Each row of a before or after table is a point. The points were changed in one or more steps. Then noise was added and the rows were shuffled. The steps act on how far a point lies along the listed directions, d1 being the first. What was done? A step turns or swaps two directions, mirrors them in a line or flattens them onto one, adds a multiple of one to another, or multiplies one. Angles are multiples of 10 degrees, from the lower direction toward the higher: turns from -170 to 170, lines from 10 to 170 but not 90. Use the fewest steps. Two steps may share a direction if one is a turn and the other turns, adds or multiplies; they go together, in the order done. Otherwise the lowest direction goes first.
(in the rows, 128 means zero)

Directions:
(1): [ 84 135]
(2): [121  84]
Before:
[[ 81 121]
 [ 75 141]
 [112 120]
 [ 77 127]
 [137 108]
 [ 98 117]
 [ 73 139]
 [150 179]]
After:
[[157  91]
 [ 74 121]
 [155  85]
 [146  75]
 [152 108]
 [140 146]
 [144  76]
 [143 119]]
Steps: turn d1 and d2 by 120 degrees

Directions:
(1): [148 127 201 135 142 129]
(2): [170 100 117 160 108  85]
(3): [112 170 139 164  78 133]
(4): [115  88 125 174 134 173]
Before (13 x 6):
[[129 102 119 208 106 141]
 [152 108 170  71 156  96]
 [111 150 157  73 129 107]
 [158 123 193 193  88 131]
 [107 131 114 115 136  93]
 [138 124 132 193  72 129]
 [139 121 102  56 148 118]
 [137 137 104  72 163 109]
 [129 123 142  98 163 125]
 [ 95 123 102 117 159 159]
 [137 110 140 122 164 143]
 [ 89 148 122 101 127 167]
 [161 121 184  60 158  83]]
After, 13 rows:
[[ 97 169 165 154  93 167]
 [110 133  89  33 161 107]
 [ 65 179 124 125 102 198]
 [170  95 123  83 146  93]
 [125 121 141 125 140  92]
 [152  91 107 163 135 108]
 [128 107 102 127 155 140]
 [121 126  98  79 116  85]
 [154 102  97 151  93  99]
 [130 112  89 110 153 110]
 [120 109 108  51 152 119]
 [163 114 123  97 152  91]
 [101 144 165 180 118 178]]
Steps: turn d1 and d2 by -140 degrees; turn d3 and d4 by -10 degrees

Directions:
(1): [ 96 128 202 120 106 155 144 132 105 132  80]
(2): [ 77 126 106 206 131 112 122 152 108 145 117]
(3): [163 131 113 129 108 161 143 132  62 182 150]
(4): [137 167 137 149  61 111 174 143 153 113 157]
(5): [171  99 158 134 141  91 123 196 105 106 130]
Before:
[[143 121 139 124  92 122 141 168 115 112 130]
 [ 79 145  79 145 137 149 131  67 149 159 136]
 [ 84 128 115 175 142 137 112 138  86 164 103]
 [153 135 160 137 100 120 150 142 111 140 136]
 [132 146 134 140 104 133 155 116 115 159 138]
 [152 117 100 128 164 118 107 134 111 127 167]
 [134 134 151 124 118 134 148 123 129 137 125]
 [ 62 141  87 125 162 168 103  49 142 157 106]
 [123 110 125 118 160 137 108 108 134 130 131]
 [152 128 128 140 124 103 127 159 152 128 159]
 [ 88 122 128 207 130  99 139 166 107 121 133]]
After (11 x 11):
[[134 120 101 119 167 142 104 107 105 144 154]
 [ 60 110 152 137 185 103  92 120 173  87  74]
 [143 135 107 122  83 142 146 139 109 135 147]
 [137 140 144 119 114 131 151 116 144 131 131]
 [108 149 124 142 111 119 148 102 154 138 137]
 [140 151 130 137  93 132 154 110 129 150 145]
 [127 106 149 112 158 135 112 120 129 126 119]
 [ 42 136 116 211 137 126 112 142 103 155  88]
 [ 72 127  99 251 123 108 139 169  78 152 141]
 [157 128 106 135 129 125 122 144 129 156 167]
 [ 66 113 118 159 171  94 110 119 183  98 107]]
Steps: turn d1 and d4 by 30 degrees; multiply d2 by 1.6; turn d3 and d5 by -80 degrees

Directions:
(1): [150  94  91 167 133 107 103  92 129 174 116 115  89  98 185  84 155 150
 106 162]
(2): [103  91 107 117 190 165 135 140 104 120 136  67 180  97 146 153 154 172
 143 115]
(3): [ 61 152 114 158 109 196 111 119 154 138 169  96  95 111 103  94 133  97
 155 134]
(4): [132  62 174 139 130 142 139 154 114 126 123 150 115 146  86  53 160 154
 132  84]
(5): [121 118 110  98 169  93 156 151 176  68 164 136 101 119 124  90 104 153
 146 184]
(6): [132 142 141 155 184 176  94 133 164 126 119 167 180 148 129 107 118 118
  60 158]
Before:
[[121 131 139 146 101 137 130 132 136 120 144 146 119 145 110  99 125 101
  141 116]
 [137 136 111 159 122 137 111  98 115 167 102 127 142 114 161 125 139 133
   94 145]
 [182  90 141 132 166 124 124 122  99 135  94 151 188 116 151 148 142 150
   85  96]
 [103 116 146 136 102 160 144 132 147 110 151 114  77 130 101 102 145 128
  157 129]
 [ 91 178 111 111 148 142 118 121 149 102 134 116 147 116 140 161 103 106
  131 153]
 [141 148  96 121 144 105 114 116 106 141  99 113 166 113 172 190 123 130
  113 131]
 [133  85 130 147 113 145 124 132 116 168 111 127 119 110 130  87 158 129
  129 113]
 [145 144 108 156 138 131 101  90 127 177 107 117 147 131 176 136 126 122
   98 153]
 [166 146 130 174 118 169 102  97 101 178  83 169 139 128 151 113 135 100
   94 105]
 [ 98 168 118 163  90 150 111  87 118 171 132  96 117 116 139 179 125  87
  114 145]
 [120 120 130 155 111 185  94 131 100 166 103 107 176 139 143 170 158 127
  109  91]
 [122 142  97 129  97 107 141 112 123 129 134 100  91 105 144 143 129 113
  144 157]]
After:
[[128 119 133 135 101 129 137 129 108 128 134 122 135 135 126 131 135 115
  151  98]
 [122 223  49 150 125 161 103  71 133 158 126 103 130  81 198 192  94  78
  129 174]
 [121 184  75 119 170 107 111 120 171 104 133 131 145 110 171 162  89 114
  105 200]
 [116 173  73 146 124 125 117  90 143 146 130 105 124  94 178 146 114 121
  114 188]
 [ 92 141 122  95 141 114 146 139 153  78 149 123 107 116 116 115 109 127
  161 147]
 [109 221  57 125  95 133  95  99 150 142 134  87 147 114 192 250  93  86
  125 183]
 [109 190  68 107 118  72 144  89 144 118 153  77 104  91 180 227  85 110
  142 211]
 [130 171 109 163 153 178  88  97 156 143 130 145 170 106 152 149 111  90
   75 151]
 [116 176  70 141 143 121 110  86 163 148 145  94 118 109 184 141 101 114
  126 202]
 [152 109 112 112 134  79 155 131 122 107 120 125 111 116 145 129 131 145
  126 161]
 [145  82 166 123  88 125 156 135  97 128 113 119  95 139 110 130 165 152
  154  83]
 [144 122 110 143  99 132 116 113 108 183  99 117 131 104 157 142 144 112
  122 124]]
Steps: multiply d2 by 0; turn d3 and d6 by -80 degrees; turn d4 and d5 by -70 degrees; multiply d4 by 2

Directions:
(1): [130  99 131  75 115 150 151 129  82 108 110  98 166  81 115 164  69 108
 158 148  45 114  87 102 118 103 127  98 103 192 144 131 124 130 145 114
 116 165 123 111 140  72  73 103 170 156 103 147]
(2): [159 168 133 102 150  86 111 139 135 151 108 105  96  78 123 130 123 108
 137 122 129  27 126 100 148 127 110 106 156 132 172 166 117 150 118 123
 175 131 115 179 102 186 142 180 142 115  75 191]
(3): [128 151 140 130 154 201  78 174 190 132 113 104  73 153 128 143 135  97
 137 193 122 112 144 183 173 175 152 145 131 199 113 137 105 111 127 125
  98 165  85 157 128 135 100  98 111 138 118 107]
(4): [ 86 146 111 127 114 113  90 140 112 128 204 159 114 170 213 117  71 100
 140 142  75 147  99 103 158 132 137 158  97 129 124 122 144 128  96 130
 186 150 107 118 138 138 168 123  79 162 133 193]
Before, 14 rows:
[[154 137 144  72 141  86 136 124 103 140 106 113 140  61  97 130 103 136
  151  97 117  44 112  61 134 107 117 102 151 124 186 144 129 158 150 117
  155 138 132 166 123 147 107 170 186 127  92 182]
 [168 146 146 102 147 120 113 147 146 154  81  96 125  75 121 147 102  97
  159 157 111  41 120 111 150 129 115 104 144 194 177 174 115 160 114 121
  145 136 120 179 122 155 115 151 142 140  69 160]
 [160 150 124 159 151  82 122 108 164 143  85 137  88 126 109  91 193 145
  106  78 249  82 193 160 144 156 105 135 201  65 109 136 104 133 110 144
  144  95 142 173  97 189 183 193 122  77 126 123]
 [150 152 120 134 136  58 127 118 111 132 134 139 103 116 121 122 139 117
  128 105 170  85 143 122 122 111 119 125 155  75 136 142 153 152 125 120
  171 110 143 142 108 192 162 177 114 117 124 152]
 [ 96  86 150 148  90 212 155 156  98  88 139 128 190 161 128 147  81 129
  129 178  78 244  93 161 106 120 163 140  86 176  85  86 137 105 140 131
   68 158 133  73 170  36  61  34 121 160 168  60]
 [128 121 114 112 125  96 124 127 100 117 126 113 155 111 124 153 103 123
  141 131  98 116 102  78 123 106 111 108 123 119 156 118 127 114 127 125
  132 142 134 132 120 109 128 154 171  92 112 168]
 [116 115 123 144 119  79 144 116  80 142 143 126 155 112 128 119 152 145
  122  72 137 128 132 110 103 109 123 128 114  80 144 136 141 146 134 136
  167  97 161 149 117 143 173 161 142 106 120 165]
 [175 116 154 137 164 175 141 124 176 149  51 109 125 116  49 136 211 125
  113 128 211 103 175 172 119 146 130 110 175 138 113 148 111 131 149 114
   56 101 138 155 114 158 102 127 180  55 124  36]
 [151 117 126  99 126  95 131 124 101 125 117 119 128  82 106 146 100 118
  126 136 107  82 116 113 119 117 127 114 137 160 155 164 126 144 124 116
  132 143 133 129 113 123 103 126 158 147  99 133]
 [149 108 156 139 146  88 142 135 137 129  96 117 149 104  82 132 154 146
  125  88 167 111 143 119  99 134 112  95 163  90 136 125 126 137 131 136
  145 102 145 144 131 137 126 145 144 112 130  92]
 [194 132 141 101 159  96 181 112 142 141  39  86 130  49  19 145 192 153
  114  99 210  31 166 125 106 100 101  61 174 124 171 166 125 155 160 129
   90 107 146 182  88 172 106 166 193  74  82 106]
 [141 129 149  94 140 133 110 134 123 139 131 124  98 103 120 149 106 112
  139 140  95  87 115 124 136 150 131 119 117 166 157 150 127 125 106 121
  156 138 106 132 148 116 125 141 138 121  99 169]
 [175 113 158  83 159 125 168 117 113 148  33  83 138  22  51 158 127 131
  138 132 117  36 135 108 116 111  94  67 170 168 180 162 116 159 141 109
  122 151 142 168 106 150  71 146 192  99  83 133]
 [167 126 120 114 143  69 151 127 104 139 124 116 143  81 109 135 125 139
  128 108 120  60 104  71 108 105 118  84 154 101 166 153 135 159 129 144
  173 122 147 159 109 158 138 170 162 119  85 190]]
After:
[[125 148 137 142 148 148  85 168 151 154 124  96  90 130 129 135 157 108
  131 136 130  87 147 159 155 160 146 141 122 158 139 151 112 135 132 135
  147 136 111 194 113 160 142 140 127 113  97 154]
 [122  96 141 138 120 202 119 141 156 121 106 124 151 155 134 146 109 118
  146 185 106 179 122 164 133 143 151 143 103 206 111 124 121 128 125 129
   72 142 125 112 158  79  89  70 115 166 142  69]
 [118 102 130 137 124 141 132 111 113 133 142 160 153 160 144 123 134 112
  125 116 140 164 127 120 121 121 131 131 122 114 104 123 139 127 120 117
  116 120 143 107 138 135 140 117 141  98 150 100]
 [126 130 151  96 150 211  90 168 165 124 116 107 104 139 108 146 112 119
  156 177 104 117 127 143 172 160 161 142 125 201 130 120 118 116 154 118
   79 182  88 152 145 109  66  94 148 153 130 104]
 [130 125 150 136 153 119  99 169 160 132 124 115 115 132 124 133 128 113
  138 131 127 110 134 134 137 158 133 115 148 132 127 125 126 124 115 130
  161 138 112 151 136 141 132 124 115 138 127 114]
 [152 113 146 103  93  44 201 107  23 115 114 124 216  44 106 131  78 146
  128  76  97 106  77  45  67  53  98  74 132  80 169 134 148 167 131 123
  175 104 178 113 124 121 115 161 170 121 104 181]
 [115 144 114 169 141 141  83 139 180 127 139 152  69 192 164  95 160 124
  116 129 204 145 183 194 176 177 133 168 166 106  74 113 109 105  96 144
  130 130 113 143 120 157 175 135  78 112 151 109]
 [132 159 125 146 150 146  84 158 166 125 132 126  66 163 124 134 146  96
  132 168 161 115 160 185 157 158 151 152 142 139 103 137 139 124 126 118
  126 144 107 145 119 176 130 125  85 134 136 108]
 [131 104 149 115 131 171 127 127 123 124 133 135 117 134 105 150 124 133
  129 144 105 151 122 152 122 154 146 133 100 170 125 123 131 107 116 127
  113 131 113 104 162  78 107 103 134 120 134 112]
 [111 128 126 114 142 194 118 159 164 114 124 117  99 157 116 150 126 109
  131 186 127 132 145 172 160 145 150 127 109 197 112 135 129 119 138 127
   78 169  94 144 124 129  98  76 115 140 126 102]
 [128 131 123 117 138 144 101 153 137 117 110  97 127 128 123 162 112 106
  145 175 104 111 116 116 143 137 127 116 128 162 140 121 113 101 131 127
  100 159 111 143 122 110 107 129 164  98 112 143]
 [137 106 130 114 126 137 121 138 122 114 123 120 120 115 106 150 104 112
  127 164 102 121 120 151 133 134 144 128 125 188 129 147 125 129 125 114
  106 154 123 123 124  99  84  91 142 157 118  98]
 [113  95 148 105 141 217 128 147 132 126  90 110 131 116 105 164  94 109
  145 195  66 144 127 156 143 145 134 118 113 225 119 123 125 123 129 111
   84 193 113 123 139  94  55  59 140 146 134  88]
 [146 131 129 133 163 196  93 180 181 131 121 101  89 146 120 156 135 108
  137 196 107 109 125 163 157 169 164 122 138 196 120 135 109 118 130 144
  107 169  97 161 128 129  92  95 128 144 106 126]]
Steps: flatten d1 and d4 onto the line at 170 degrees; turn d2 and d3 by 120 degrees

Directions:
(1): [157 109 101 118 189 110  82 103 121 123  93 144 150 108 109 150  61  65
 116 110 172 129 111 129 118 117  97  85 132 100 120  62  73  75 177 146
 144 118 100 150 120 121 101 167 114 155 155  99 151  98 195 122 106 163
 141 112 170 160 110 136 192 118 122  88]
(2): [102 163 135 183 146 152 152 104 135 113 153  32 102 146 123 169  92 134
 129 128 108 116 142  98 144 140 112 107  55 120 151  81 135  97 125 108
  90  79 145 103 184 130 120 129 174 173 105 186 100  80 100 167  83 138
  86  96 148 177 152 142 135 135 142 137]
(3): [112 122  96 113 146  57 145 122 119  88 125 100 113  59 164 129 157 106
 150 122 126  88 147 144 143 110 123 105 193 136 166 188  74  77 112 220
 105  95 100  69 125 131 102 116 103 131  67 138 118 107 130 157  87 103
 152 152  92 140 144 126 110 153 123 146]
(4): [110 138  83 125 107 137 119 156 147 149 136  98 154 144  73 119 199 167
 147 145 149 104 145 136 122 126 143  84 117 108 159 121  91 133  77 121
 105 107 113 180  90 146 107 136 161 155 142  92 153 173 120 152 109 181
  98 218  95 184 133  81 142 121 148  54]
Before, 8 rows:
[[118  99 169 108 121 147 156 134 119 125 160 197 125 143 188 106 127 151
  112 140 107 170 130 126 109 130 126 175 141 137 100 153 189 155 124  96
  148 164 159  82 137 122 147  99  89 105 161 160 100 144  99 102 199  64
  142  84 120  81 128 146 104 111 116 176]
 [143 114  83  86 152 103  86 121 108 120  98 128 140 112 115 151  89  98
  121  95 144 132 104 136  99 127 108  82 134  85 145  90  87 121 141 161
  135 135 108 136 119 141  94 154 112 153 122 109 133 125 172 140 106 134
  152 156 139 147 107 116 132 114 128  98]
 [155 102 131  94 153 132  89 151 109 117  88 180 152 108 152 102 127 110
  121 140 171 148  93 148 123  98 120 142 168 107  99 133 118 141 147 125
  186 152  90 134  85 118 117 131  77 102 134  78 145 131 178 102 155 136
  166 122 119  94 108 121 128 126 104 131]
 [110 155 108 112  91 158 135 163 154 151 142 116 142 149  95 113 186 166
  128 151 123 117 135 126 130 153 129 109 104 136 134 127 111 150  71 113
   93 100 141 130 109 144 122 101 170 132 131 117 117 149 101 167 128 144
  112 161 111 165 151  87 111 133 140 112]
 [ 84 174 159 142  59 165 198 155 165 119 184  75 101 166 151 103 249 217
  154 157  77 126 149 141 153 140 167 202 109 175 142 216 231 183  55 110
  103 133 163  98 154 147 160  61 154 116  67 187  97 171  39 166 167  75
   95 142  72  89 153 126  47 135 141 184]
 [ 72 169 170 156  81 142 200 130 156 147 193  30  88 151 162 139 180 203
  147 129  63 116 166 110 155 156 166 166  62 151 148 168 193 156  93  98
   76 137 166  57 195 148 159  55 165 108  39 214  81 152  40 158 134 105
   93 114  81 140 167 138  43 162 138 188]
 [141  83 123 100 177  69 135 117 124 108 108 160 127  91 174 123  86  79
  113 108 130 143 108 127 138 126 128 145 183 132 120 160  92  84 178 192
  143 139 123 109 130 124 122 115  64  99 109 128 131  78 173 122 128  94
  162  74 161  81 102 172 121 143 126 163]
 [169 114 112  86 153  29  96 124 123 103  76 220 124  46 156 102 129  51
  119 102 153 119 106 147 118  92 136 119 233 155 119 195  56  78 167 219
  188 156  84 111  76 112 139 153  61 116 131  68 148 103 210 107 121  99
  228 120 104  97 130 143 128 129 102 136]]
After, 8 rows:
[[141 124 126  72 110 118 118 151 133 138 113 200 140 109 144 100 148 123
  122 134 132 136 111 141 128 138 121 142 171 151 107 159 111 145 120 153
  135 135 130 105  96 125 128 100 110  89 131 105 122 141 142 129 157 101
  166 116 125 103 128 111 106 137 115 155]
 [ 88 132 127 149 158 140 161 111 132 110 178  79 119 137 154 149 121 149
  128 143 112 133 154 106 118 128 107 103  92 109 151  97 135  87 102 107
   97  91 145  80 163 129 108 115 139 174 141 183  96 103  93 159 124 114
   96 113 122 172 149 136 143 119 136 124]
 [139 116 118 101 126 134 102 124 108 132 115 141 125 148 128 145  84 119
  112  98 123 153  98 127 100 138 121 123 113  98 126 101 143 157 141 126
  145 152 136 132 135 143 118 142 114 132 132 130 119 133 146 124 131 108
  148 129 146 114 105 126 107 116 124 130]
 [121 183 168 191 139 115 156  99 140 103 142  72  71 124 150 154  80 106
  118 111  91 124 123  87 142 133 130 135  79 161 134 130 138  89 148 124
  128 105 147  81 181 116 164 133 151 165 107 187  86  46 124 154  88  94
  148  43 134 138 170 170 103 135 129 180]
 [ 99 134 115 161 151 134 167 127 150 126 152  47 115 149 122 145 117 147
  128 128 109 126 135  95 150 145 137 117  81 116 152 113 111  97 127 128
   96  90 152 132 160 138 118 107 149 152 108 169 117  85 108 173  91 135
   84 108 150 151 131 153 122 140 162 128]
 [ 94 129  93  87  99  77 152 151 153 156 151  97 140  97 135 108 241 173
  164 124 127  85 164 152 138 128 170 106 157 129 173 199  92 131  80 173
   98 141 109  99 106 157 118  75 126 104  57 115 139 198 102 152 122 144
  134 216  48 168 141  95  78 158 129 111]
 [130 145 160 162 166 168 128 118 114  98 117  89 113 134 161 147  75 117
  115 140 135 144 100 108 145 118 101 143  83 105 117  83 148 122 150  89
  150 109 123  94 165 117 123 127 120 138 110 153 102  71 140 137 124 125
  123  60 149 123 130 150 124 133 115 168]
 [102 145 109 104 114  90 163 143 153  95 148  92 122  97 160 112 235 152
  163 140 119  97 144 165 153 120 143 153 181 159 156 214 142 111  81 195
  108 115 114  91 126 144 120  83 111 126  58 151 119 154 106 175 133  88
  132 165  73 114 141 119  88 143 131 155]]
Steps: flatten d1 and d3 onto the line at 130 degrees; turn d2 and d4 by 120 degrees
